Each wall is flat, endless, passes through zero and stands at right angles to its row. A trip goes straight from one point to another. List the walls that it crosses, first one first.
In the rows, zero is written as 128.

Walls:
(1): [ 74 143  85]
(2): [125  95 226]
(3): [117 216 117]
(4): [ 75 167 147]
Trips:
[139  69 167] to [136 172 110] -> 3, 2, 4, 1
[ 70 155  68] to [120 114  68] -> 4, 3

Walls:
(1): [108  79 126  83  91 101  77  89]
(2): [ 95  69  59 139 167 110 148 154]
(3): [125 103 165 110  90 203 122 134]
(4): [138 107  67  41  70 155 152 131]
Trips:
[224  41  96 100 112 108 133 144] to [108 152  93 147 168 155 147 219] -> 3, 1, 4
[148 194 192  60 148 173 181 155] to [145 157  81  54 155  99 124 194] -> 3, 2
[173 124 141  67 153 173  87  80] to [ 99  72  78 111 100 151 116 154] -> 2
[172 120 118  90  71 138 240 100] to [ 97 103 154 149  73 180 142 190] -> none
[163 151 131 162 156 149 110 151] to [ 81 134 113 149 182 132 177  86] -> 2
[172  90 235  90 111  72 142 112] to [104 115 120 210  94 130 112  55] -> 3

Walls:
(1): [137 154 115 156 144 114 120 108 121 169 165 174  97 157]
(2): [126 154  94 129 100 162  68 119  80  88 141  91 133 104]
(3): [ 85 138 120 106 131 109 143 148 183 111 163 134  80 143]
(4): [173  90 151 108  72 110  67  97 179  91 109  62 121  92]
(5): [ 73 136  58 183 135 121 107 110 140 105 117 119 153  95]
(6): [183  93  89 119 116 117 143 152 183 137 128 162 175 135]
(7): [ 97 110  87 109  91 134 165 119 107 114 108 100 168 196]
Trips:
[123 155  79  76 139 108 123 123 122  99  86 144 105  90] to [125 186 114  93 109 124  76  86 111 104 140 116  99 145] -> 1, 7
[134 124 115 151 126 108  96  95 143  91 125 169 130 115] to [ 42  95  87 131 150  36  77 101 170  96 138 168  93 111] -> 3, 2, 6
[125 132 181 167 145 212 109 174 201 124 144 103 102 225] to [129 109 136 156 145 102 145 151 165 120 172 171 119  97] -> 7, 6, 5
[181 153 173 155  41  77 129  99 139  97 120 100 231  96] to [119 114 100 154  69 128  99 162 138 109 105 175 156 109] -> none
[193  72  95  98 148 189 122 113 174 123  84 112 137  99] to [149 172 156 135 161 108  75 106 158 123 171 142 104 142] -> 1, 3, 6
